Each row of a before or after table is a point. The points were changed in one or more steps. Then noise was added and the rows were shuffled. The steps act on columns, c1 being the first. Write out the steps. A step turns or swaps two columns, mirrors them in a line or flattens them onto one, adds a multiple of one to another, or multiplies or shifts one. Angles are multiples of 10 degrees, from the lower column toward the higher: turns from -170 to 170, lines from 10 to 170 but not 90. Use the fewest steps. Two steps may share a column if one is a turn and the other turns, adds or multiplies; they go together, in the order done. Otherwise the lowest column goes first.

Before:
[[ 8.0 -0.1 -1.3]
 [-0.2  3.4  0.8]
 [-1.9  0.5 -5.0]
 [-1.9  2.5 -0.1]
 [-1.1  2.1  2.1]
 [ 2.8  0.3  0.6]
 [-0.2  0.1 -0.2]
 [-0.6  1.6 -0.6]]
After, 8 rows:
[[ 1.2  1.6  0.7]
 [-1.8  1.9 -4.9]
 [-0.8  3.5 -1.4]
 [-5.1 -0.3  6.9]
 [ 1.9  2.4 -0.8]
 [-3.3  0.2  0.4]
 [ 0.2  0.0  0.1]
 [ 7.9  0.3  9.8]]
Steps: multiply c3 by 2.5; turn c1 and c3 by 150 degrees

Before, 10 rows:
[[-5.0  0.4  3.4  4.9  5.2  0.6  0.9 -2.0]
 [-1.9 -2.4  2.0  5.6  2.1  3.1  1.0  0.9]
 [ 2.6 -1.7 -0.2 -1.8 -2.9  2.4  0.0 -1.2]
 [ 1.3 -6.3 -1.7  3.2  6.1  3.0  2.3  0.0]
 [ 1.8 -0.8  0.8  2.3 -2.1 -2.9  2.0  5.5]
 [ 3.3 -1.4  6.2  0.5  1.1 -2.5 -3.1 -2.2]
 [-3.2 -6.6 -2.0 -0.4  0.0 -1.2  3.6  1.8]
 [ 3.4 -6.8  4.8 -0.8  0.6 -1.7  3.6  6.4]
 [ 1.4  0.7  5.6 -1.7  2.2 -2.7  0.3  2.2]
 [-4.9 -2.0 -1.9 -0.6  0.4  2.2 -4.3 -1.3]]
After (10 x 8):
[[ 1.5 -0.9 -0.8  0.6 -0.9  3.4 -3.1  9.6]
 [-3.1 -6.6  4.1  3.3  0.5  1.2 -1.5  5.8]
 [ 5.5  0.9  1.2  1.0  3.3  1.5  1.5  5.9]
 [ 0.8 -2.6  3.4 -2.1  0.8 -3.5 -5.3  5.1]
 [ 6.9 -1.7  0.6 -2.9  2.1  2.2  1.1  1.7]
 [ 5.8 -6.9  1.3  3.2  1.5  1.3 -1.0 10.4]
 [-0.7 -6.3 -0.1  0.5  4.7 -5.0 -3.6  3.8]
 [ 0.2  0.5  6.0 -1.6  4.5 -2.2 -4.8  2.0]
 [ 1.2 -1.7 -1.8  0.8 -3.6 -1.3  1.4  2.8]
 [-4.0 -1.9  3.9 -3.4 -0.3 -2.3  2.7  3.0]]
Steps: turn c1 and c3 by -60 degrees; add -0.3 times c2 to c3; turn c4 and c7 by -120 degrees; mirror c5 and c6 in the line at 170 degrees; shift c8 by 4.0

Before, 14 rows:
[[-2.0  2.2 -0.5  2.3  2.5 -0.5  5.8 -2.3  1.2  0.4  0.0  3.9 -3.4  5.0]
 [-0.1  4.3 -1.0  0.7 -3.5 -3.0  2.1  0.9  3.5 -1.1  0.0  7.1 -5.3  2.6]
 [ 1.1  1.6 -3.2  0.9 -0.5 -1.9  2.2  4.2 -0.7  2.7  3.5  4.0 -2.8  4.3]
 [ 0.0  4.1  1.8  5.8  1.5 -0.2  1.4  2.9  2.6  0.0  3.9  5.2 -4.1  1.0]
 [ 4.4 -0.5  3.5 -1.7 -0.1  2.8  1.2 -7.1 -3.2  4.0 -4.0  1.9  2.7 -5.6]
 [-1.4  3.8 -6.1  5.8 -2.4  2.2  2.3 -0.3  1.2 -1.1  1.6  5.1 -2.5  2.8]
 [ 2.8  2.2  0.0  0.8 -0.1 -1.1  3.3 -1.4  0.0 -5.1  6.0  5.0 -2.1  2.8]
 [ 3.5  0.1  0.2  3.4 -0.9 -1.8  3.7  2.4  5.6 -2.9  1.6  2.6  0.6  4.1]
 [-0.8 -1.1 -2.0  2.0  1.6 -3.3 -0.7 -4.9  1.0  2.3  0.6  4.9 -0.1 -1.9]
 [-2.4 -3.5  1.3  3.0 -3.3  0.9  0.5 -2.5 -1.5  1.4  0.2  3.6 -3.7  0.8]
 [ 5.8 -2.5  4.8 -5.4  1.9  5.6 -2.0 -2.9  5.5  3.3  2.9  6.8  3.1  1.5]
 [ 0.5 -1.1  3.3 -1.9  2.2  2.2 -4.6 -4.7 -3.8  0.6 -5.3  3.6  3.5 -1.1]
 [ 5.8 -1.8  1.4  1.0  1.8  1.7 -3.9 -7.5 -2.1  3.0 -4.0  2.5 -2.4  0.0]
 [ 3.4 -3.8  0.8 -3.7  4.2  4.0 -0.7 -4.4 -0.5 -0.8 -4.2  1.3 -1.2 -5.6]]
After, 14 rows:
[[ 3.7 -6.6  0.2 -4.2  3.9  3.7 -0.6  1.0 -0.5 -0.3 -0.2  1.1 -3.7  4.4]
 [ 1.1  3.4  3.8  0.8 -0.7 -2.2  2.0 -1.8 -1.0  2.3 -0.3  3.9 -0.1 -4.0]
 [-0.8 -3.5  2.0  1.9  1.4 -3.5 -0.7  2.5  0.7  2.4  0.4  5.0  0.0  2.2]
 [ 0.5 -3.7 -4.4 -1.9  2.2  1.9 -5.0  3.0 -3.7  0.3  0.4  4.1  2.1  2.0]
 [ 0.1  4.8 -0.1  6.0  1.5  0.2  1.6  0.9  2.8 -0.2 -0.3  5.0 -3.4 -2.5]
 [ 5.5 -6.2 -0.6  1.2  2.2  2.2 -4.2  4.8 -2.8  3.1  0.2  2.5 -2.3 -0.9]
 [-2.1  0.1  1.5  2.3  2.6 -0.3  6.0  2.8  1.2  0.1  0.2  3.8 -1.7 -5.8]
 [ 4.0 -5.0 -4.1 -1.5 -0.1  2.5  1.2  4.8 -3.4  3.8  0.2  1.8 -0.7  5.5]
 [ 5.8 -3.8 -5.8 -5.7  2.3  5.7 -2.0  0.6  5.5  3.5  0.2  6.8  1.6 -0.8]
 [ 3.3  1.3 -0.5  3.1 -0.8 -1.8  3.2 -1.7  5.3 -2.8  0.4  2.4  1.7 -4.0]
 [-1.3  2.4  6.9  6.1 -2.4  2.0  2.0  2.3  1.5 -1.4  0.0  5.1  1.1 -2.8]
 [-0.2  4.0  2.7  0.6 -3.5 -2.4  2.1  2.3  3.5 -0.6 -0.3  6.8 -2.8 -4.0]
 [ 2.7  0.7  0.8  0.8  0.4 -1.4  3.2  2.7  0.6 -5.0 -0.2  4.7 -1.0 -2.8]
 [-2.8 -3.8 -0.4  2.7 -3.6  1.0  0.2 -0.1 -1.9  1.0 -0.3  3.6 -3.7 -1.7]]
Steps: mirror c2 and c8 in the line at 20 degrees; turn c3 and c13 by 160 degrees; turn c13 and c14 by -160 degrees; multiply c11 by 0
